Rows are points. Each copy is the shape, with its points in the same order, stretched, turned, moved and blurred by noise. Say if it was mirrored as well.

Shape:
[[ 53 -28 -16]
 [ 30  18  -9]
 [ 36  28 -40]
 [-31  15 -29]
 [-59  14  60]
 [ 15  -7  12]
 [-30   6  32]
 [  9  17 -29]]
Copy 1 (8 x 3):
[[  9 -49 -44]
 [ 12 -21   7]
 [ 47   4   1]
 [ 18  55  15]
 [-80  17  40]
 [-17 -15  -9]
 [-48  13  15]
 [ 26  14   7]]
Copy 1 is: only turned
Copy 2, 8 rows:
[[-17 -55   8]
 [-18 -11 -28]
 [-58  -3 -43]
 [-46  53   2]
 [ 57  54  12]
 [  6 -21  -2]
 [ 29  31   2]
 [-50   6 -19]]
Copy 2 is: only turned
Copy 3:
[[ 35   0 -62]
 [-16 -17 -27]
 [-43  -7 -59]
 [-46  26   6]
 [ -3  -8 121]
 [ 20  -8   3]
 [  0  -3  60]
 [-35   3 -25]]
Copy 3 is: mirrored
Copy 4, 8 rows:
[[ 42 -25  32]
 [ 18  10  -7]
 [ 10  33  10]
 [-49   1  -9]
 [-36 -48 -79]
 [ 15 -24 -12]
 [-21 -34 -46]
 [-13  14   2]]
Copy 4 is: mirrored

Shape:
[[  8 -71 -41  -6]
 [ 22  64 -32 -48]
 [ 14 -63 -18 -30]
 [-41  46 -61  -6]
 [  5  12  -8 -24]
 [ 10 -64 -22   8]
 [-12  19  92 -23]
 [ 18  61 -24  60]
 [ -3  58 -44 -22]]
Copy 1 (9 x 4):
[[-17 -56  88  47]
 [-25 -42   4 -98]
 [-22 -71  55  48]
 [-29   2  60 -80]
 [-18 -29   7 -25]
 [ -4 -31  59  53]
 [-47  22 -86  38]
 [ 34  33  -9 -81]
 [ -6 -21  22 -99]]
Copy 1 is: mirrored
Copy 2, 9 rows:
[[   8   10   25   63]
 [  41   49   14  -29]
 [  22    0   37   40]
 [  19   72  -54    3]
 [  16   13    8  -16]
 [  -3    2   16   47]
 [ -30  -73  -10 -110]
 [ -41   61   -9  -38]
 [  21   59  -16  -18]]
Copy 2 is: only turned
Copy 3, 9 rows:
[[   5  -59  -29   46]
 [ -64  -66    6  -89]
 [  22  -69  -15   35]
 [-117   -6   18  -42]
 [ -14  -29    4  -25]
 [  13  -39  -37   44]
 [  42   25   47   -9]
 [ -53   33  -73  -67]
 [ -84  -33    4  -70]]
Copy 3 is: only turned
Copy 4, 9 rows:
[[ 20 -29 -53  66]
 [ 44  54  57  62]
 [ 33 -37 -27  57]
 [-21  53   2  74]
 [ 21  17  24  45]
 [ 18 -14 -51  44]
 [  5 -15  62  -5]
 [ 14  99 -18  -7]
 [ 16  55  32  59]]
Copy 4 is: mirrored

Shape, 10 rows:
[[-38  -4  18 -24]
 [ 33  30  46 -10]
 [-33 -25 -80   0]
 [-36  38 -40  67]
 [ 25  58  20  62]
 [ 15 -51  32 -58]
 [-27  -5  38  35]
 [ 57 -37 -75  -2]
 [-55 -25   6   2]
 [-58  -8   3  57]]
Copy 1 (10 x 4):
[[-12 -31 -36 -29]
 [-16 -59  26  -8]
 [ 42  83 -20 -28]
 [-40  87  53 -23]
 [-49  21  82   9]
 [ 30 -51 -60  10]
 [-78   3 -19  15]
 [ 55  60  27  20]
 [-30   9 -56 -17]
 [-78  57  -9  -6]]
Copy 1 is: only turned
Copy 2, 10 rows:
[[ 16  39  41  44]
 [ -9  66   8 -34]
 [ 57 -61 -26  80]
 [  0   3 -90  80]
 [-33  52 -73  -1]
 [ 16  16  98 -14]
 [-37  48  21  46]
 [ 48 -83 -31  -7]
 [  1  18  38  76]
 [-29  22  -8  94]]
Copy 2 is: mirrored

Shape, 12 rows:
[[-12   6 -18  -5  49  76]
 [-68 -53 -14  22 -14  10]
 [ 86  -1 -21  -7  48  -5]
 [-33  25  48  21  52  66]
 [-28 -79 -16 -10 -33 -31]
 [ 64  22   1 -22  71  12]
 [-63 -50 -25  33  -4  -6]
 [ 21  13  42  16  78  81]
 [ 53  24 -11 -56  21 -25]
 [-10 -20  37  -3  75  47]
 [ 53  37  -9   3  40 -35]
 [-48 -44 -31  -8  37 -28]]
Copy 1, 12 rows:
[[ -21   25   76   39 -109   29]
 [ -54    9  -47   46  -86    1]
 [  -1  -38   86  -28   10   -5]
 [ -44   13   59   56  -99   93]
 [ -23  -38  -68  -14  -37  -40]
 [   2   -8   90  -40   -2   40]
 [ -66   24  -35   35  -65   -8]
 [ -37  -16  103   46  -89   76]
 [  36   -5   30  -58   40   -6]
 [ -40    4   73    8  -88   78]
 [ -12   16   57  -12   50   14]
 [ -48   49   -3  -35  -52    8]]
Copy 1 is: mirrored
Copy 2:
[[-25 -39   1 -24  41 -19]
 [ -8  26  46 -43 -38 -11]
 [  3 -27  19  56  74   0]
 [-66  12 -42 -16  35   2]
 [ 24  23  88 -17 -21  12]
 [-14 -20 -16  46 103   4]
 [-24  10  58 -28 -30 -35]
 [-72 -32 -36   6  52  17]
 [ 64   3   3  56 104   8]
 [-82  15   1  -5  55  26]
 [ -3   7 -14  77  79 -21]
 [-31  26  41  -8  40 -31]]
Copy 2 is: only turned
Copy 3 (12 x 6):
[[ 31   3  77 -43  43  48]
 [-26 -94  15  26  32  39]
 [ 40  76 -46 -59 -12  -9]
 [  2 -35 117 -39  -9   4]
 [ 13 -65 -50  51  14  17]
 [ 43  75  11 -59   5 -20]
 [-45 -93  -7  14  37  31]
 [ 45   0  94 -81 -20  -4]
 [ 44 101 -22  11   9 -11]
 [ 42 -42  76 -48   9 -13]
 [-22  79 -35 -33  -8 -31]
 [-23 -54 -15   4  76  10]]
Copy 3 is: mirrored
Copy 4, 12 rows:
[[ 31 -23 -30  35  94 -43]
 [-12 -98   4  57  32 -37]
 [ 52  36 -36 -15  24  18]
 [ -3  -1  11  31 115  -2]
 [  5 -65   3  61 -26 -44]
 [ 54  65 -21 -18  49  15]
 [  5 -95   2  48  24 -18]
 [ 39  31 -28  30 119   8]
 [ 23  64  -3 -30  -2 -11]
 [ 46  15   5  55  83  -4]
 [ 16  35 -12 -41  24  44]
 [ 51 -70  26  32  24 -21]]
Copy 4 is: mirrored

Shape, 14 rows:
[[-81  53  38  -1 -60  13  27 -13]
 [-69  -7 -29  -2 -28 -16  46 -39]
 [-29  43   4 100   2  26 -22   7]
 [ 13  12 -35  58  18   5 -20  27]
 [ -1  80  30  54  11 -43   3 -28]
 [ 19 -17 -55  22 -29   3  31   4]
 [ 34 -25  19  12  24 -62  20  24]
 [ -4  -7  41  54  23  36  33  26]
 [ 41  -3 -22 100  26  62 -37 -26]
 [-35  24 -72   8 -20  58  41 -17]
 [-13   9 -48 -12 -63  74  14  -6]
 [  6  23  -7 -18  58  20 -20 -66]
 [  5  27 -46  27 -27 -37  19  25]
 [-23 -11  36  37  23  20 -11   9]]
Copy 1 (14 x 8):
[[ 52  -5 -44 -69  62 -46  71  35]
 [ -3  11 -24 -36  59 -14  65  93]
 [ 13 -35 -94  47  -3  27  40 -18]
 [-20 -24 -25  70 -21  31  19 -19]
 [ 28  36 -77  54  29 -50   8  -3]
 [-68 -32  -1  16   0 -15  30  22]
 [-29  28  12  37  54   7 -48 -16]
 [  6 -76 -42  22  35  22 -37 -13]
 [-42 -76 -98  68 -81  48 -26  -8]
 [-12 -75 -10   8 -16 -26  74  74]
 [-27 -78  -1 -44 -40 -25  65  38]
 [ 35  -7 -26  31 -50   0 -40  71]
 [-36  12   3  40  26 -31  59  -6]
 [ 22 -30 -41   6  17  48 -24   1]]
Copy 1 is: only turned
Copy 2 (14 x 8):
[[ -1 -66  77 -11   0  67  58  60]
 [ -7 -54  36  22  16 -24  86  20]
 [ 73 -71  26 -37  76  48  -2  77]
 [ 54 -29 -26  -1  51   5 -17  40]
 [ 92 -22  10 -59  33  54  52  21]
 [ 35 -22 -41  59   7   2  21  11]
 [ 88  52  -4  14  23 -28 -13 -30]
 [ 83 -31  39  -3   2  13 -61  28]
 [ 67 -88 -39 -14  48  28 -38   7]
 [ -9 -77 -19  15 -23   3  44  52]
 [-44 -91 -15  41 -40  47   2  29]
 [ -3 -55 -24 -79 -28 -35  25 -38]
 [ 54   9 -33  26  34  21  40  39]
 [ 40 -45  45 -32  25   8 -40  13]]
Copy 2 is: only turned
Copy 3, 14 rows:
[[-40 -10  37 -15  -8  84  -7  63]
 [-69 -34  -5   2  -5  46  60  15]
 [ 37 -35  11 -60 -70   9 -36  36]
 [ 31 -29   2 -15 -28 -30 -14   0]
 [ 19  20 -40   0 -38 -14 -23  99]
 [  7  -5 -14  18  11  12  69 -35]
 [-14  45 -19  75 -15 -66  37  10]
 [  3  25 -13  34 -77  10 -20 -20]
 [ 43  14 -27 -85 -46 -32  -1 -48]
 [-10 -59 -13 -20  -4  69   6 -23]
 [ -3 -18  33 -40  38  69  27 -48]
 [-42  30 -44 -49   0 -41 -40   5]
 [ 24 -33  -1  28   3   0  38  30]
 [-24  17  15 -15 -57 -18 -26  -7]]
Copy 3 is: only turned
Copy 4, 14 rows:
[[ 88  18   8 -67 -48 -31 -53 -74]
 [ 90   0  37 -47  -8  -5  -9  -9]
 [-19 -12  79  39 -39 -76 -66 -57]
 [-49 -19  50  54 -26 -45  -1 -12]
 [-14 -78  36 -33  36 -34 -71 -48]
 [ 10   3  24  19  -6  -2  48 -22]
 [-10 -46 -30  22  54 -39  26  35]
 [-11  48  15  53  25 -69 -31   6]
 [-78  -9  68 121  -2 -20 -34 -36]
 [ 31  54  69 -17 -39  14   2 -30]
 [ 33  56  14  17 -75  31  15 -69]
 [-23 -39  13  19  30  59 -53   5]
 [  5 -34  32 -20 -21 -37  26 -30]
 [ -2  13   7  58  -2 -44 -42   1]]
Copy 4 is: only turned

Shape, 14 rows:
[[ 48 -70  31 -33  -4  11  43  23  54]
 [-12 -50 -42 -37 -17 -17 -29  34 -11]
 [-49 -36  13  32 -53 -34  22  32 -42]
 [-20  22 -54  36  48  -5  39 -62 -62]
 [  5 -37 -54  13  30  33  46 -24 -61]
 [ 47   4 -84  -2  24 -59  -3  48  25]
 [ 44 -34  22  32  -7 -57 -28 -55  41]
 [ -4 -49 -43 -44 -50  57  11  -1  39]
 [ 58   3  -9  27 -48  -4 -37  49   0]
 [ 52   3 -15 -26  54  44  -3  31  -4]
 [  8  41 -22   8 -15 -34   2  26 -20]
 [-34  21 -17  71  30  35  30 -43 -62]
 [ -6 -33  24 -45   2 -25  12 -23 -24]
 [-37  43  20  65  58 -23 -39  -9 -33]]
Copy 1 (14 x 9):
[[-26 -26   3   9 -38 -15 110  39  -4]
 [-49  10  15 -57 -13   5  46 -42 -40]
 [ 65   7 -76 -69 -52  71  28 -24  -5]
 [ 75  88 -43  27  52  32  75 -94  -3]
 [ 54  98 -20  12   8  19 119 -57 -50]
 [-36   1 -21   0  54 -72  52 -69 -55]
 [-73 -28 -64   1  40  35  83  35  80]
 [-26   7  85 -53  15 -12  99   0 -51]
 [-10   4 -22  -5  42   5  -1  59 -50]
 [  2  54  37  59  35 -36  29  22 -51]
 [ 39  -1 -25   4  38   8 -14 -31 -36]
 [121 108 -48  19  42  55  44 -21   7]
 [-19  -7 -13  -1 -33  53  51 -32  17]
 [ 65  64 -63  16  46  44 -52   8  55]]
Copy 1 is: only turned
Copy 2 (14 x 9):
[[  8  -1 -34 -68 -14  29  62 -51  14]
 [ 61  28 -22   4 -13  61 -17 -18  -1]
 [ 29  -8   9  -7  36  -6 -27  32  78]
 [ 22 -15   5  64 -15 -77 -72   2  33]
 [ 22 -22 -43   9 -41 -31 -63 -15  16]
 [ 79 -10 -56  47  23  47  26 -91  -7]
 [ 41  45  59 -16  40 -26   9 -62  49]
 [ 70  -4  13 -25 -99  46  -6 -13  -8]
 [ 87 -22   7 -39  47  19  19 -41  -2]
 [  2 -31 -54 -14  -8  21  13 -43 -52]
 [ 69 -17   8  21  49 -12  18  -5  18]
 [-11 -52  21  30 -10 -79 -89  20  35]
 [ 25  43   0 -17  10 -13   7  20  29]
 [-35 -20  45  54  65 -36 -64   3  16]]
Copy 2 is: only turned

Shape, 15 rows:
[[ 66   6  19  -7 -20 -49 -20 -17 -39]
 [ 40  41  -4 -32  28  23 -46   9 -17]
 [-27  30 -20   4 -33  50 -70 -29  -5]
 [ 10  20 -24  19 -70  24 -15 -27  42]
 [  6  50 -39  -2  -1  87 -87   7  43]
 [-20 -26 -22 -19  30 -21   7 -26  14]
 [  7 -56  -6  17 -12  14  50   2  53]
 [-11 -28 -26  50  -6  53  43  44   7]
 [ 33  49  17  21   5  -4   8   1   1]
 [-24 -30 -54 -38 -24  49  68  20  -2]
 [ 54  -4   1  37  53  -2 -55  22  28]
 [-59  22 -31 -36 -51  16 -37   5  42]
 [-30 -49 -74  21 -21   4  39  36  15]
 [ 24   5   8 -29  17 -12 -26  26 -23]
 [  3  33 -50   4 -18  -2 -37 -21  18]]
Copy 1, 15 rows:
[[-28  -3  86   5  -6   6 -13  -3   7]
 [ 38  14  15  40 -54   1   0  20   2]
 [  6  41  -2  -5   4 -29  -9  71 -65]
 [-45  21  -1   0  23 -36 -48  -8 -63]
 [ 32  37 -34  24 -49 -11 -20  46 -77]
 [ -2  11 -18 -29 -27 -16 -18  -6  33]
 [-62 -16 -45 -28  18  -1 -18 -72 -24]
 [-25 -59 -40 -36  50  -5 -19 -29 -39]
 [ 33  11  39   8  10  -4 -37 -14   8]
 [-54 -24 -90  43   4 -51   0 -29  26]
 [ 32 -11  39 -46 -38  44 -18 -12 -48]
 [-14  47 -47  21 -27 -71 -15  14 -46]
 [-43 -48 -38 -36  10 -43 -38 -36 -28]
 [  8   4  20  18 -40  -7   7  -6   9]
 [  7  21  19 -11 -11 -25 -62  31 -23]]
Copy 1 is: mirrored
Copy 2:
[[-33 -21 -38 -69 -31 -18 -15  53  41]
 [ 15 -48   1 -75 -10 -27 -36 -10  -6]
 [ 10 -64  40 -59  15  51 -12   7  10]
 [ 12 -12  -7 -42   4  50  20   7  16]
 [ 64 -62  24 -79 -11  40 -40 -39  -4]
 [-29  -4   1  26 -19   1 -10 -26 -15]
 [ 18  38 -31  53  14 -17 -13 -36  24]
 [ 59   0 -57  45  75 -46 -29 -15  23]
 [ -4  -3 -51 -54  29  -4 -35   0   2]
 [ 35 -21 -11  62  50 -65  40 -20 -21]
 [ 26  -6 -34 -38 -46  -8 -87 -29  30]
 [ 31  -8  60 -21   5  46  -1  21 -53]
 [ 40 -12 -51  68  29 -35   6  10 -19]
 [ 12 -15  -3 -36 -14 -42 -41  19  -3]
 [  0 -52 -21 -43 -19  34   3   7 -15]]
Copy 2 is: mirrored
Copy 3:
[[-36  15 -17 -23  -2 -12 -27 -57  10]
 [ -9  -6  21 -47 -29  -1 -66 -11  -5]
 [ 25 -34  23  48 -14  36 -55 -21 -21]
 [ -2 -39 -13  81  22   7 -36  -3  -9]
 [ -1 -64  36  23 -38  41 -89  18 -38]
 [ -7   5  13   7 -15   0  22 -15 -44]
 [-18  -9 -15  21  18  10  48  44  15]
 [ 23 -18   0 -32  41  25  13  30  68]
 [ -9   5 -26 -30  16   4 -42   1  -2]
 [ 33  -5  54 -19  63 -40  16  25  53]
 [-38 -32 -18 -42 -59  54 -18   6 -23]
 [-16 -12  55  52  12  28 -40   7 -35]
 [ 10 -21  36 -27  58  13  48   2  24]
 [-22  19  16 -53 -16  12 -27 -31   9]
 [ -2 -35  13  27   3  11 -34 -19 -38]]
Copy 3 is: only turned
Copy 4:
[[ 27 -10 -21  10   2 -38  30  18 -44]
 [-24 -26 -20   3  12 -64   8 -37 -50]
 [-24   1 -61 -38  42 -41 -38  13   3]
 [ 19  29 -22 -22   3 -54 -70  36   8]
 [-35  -8 -58 -15   9 -93 -69 -35   5]
 [ 11 -15  10 -26 -29   7 -16 -20   0]
 [ 38  17  76  -5 -14  -3 -46  11  39]
 [ 15  75  59  -4  31  -8 -25   4  45]
 [-12  32 -20  34  -8 -27 -11 -14 -41]
 [  6  27 121 -71  37  -5 -25  21   1]
 [ 13  -2 -53  51 -35 -53  -4 -67  15]
 [-47  -7 -26 -55 -18 -49 -26  37  16]
 [ 34  64  52 -47 -13  -7 -16  17  56]
 [-16 -18   3   5  -1 -36  39 -11 -27]
 [  2  20 -55 -25 -23 -48 -39  -7  -7]]
Copy 4 is: only turned
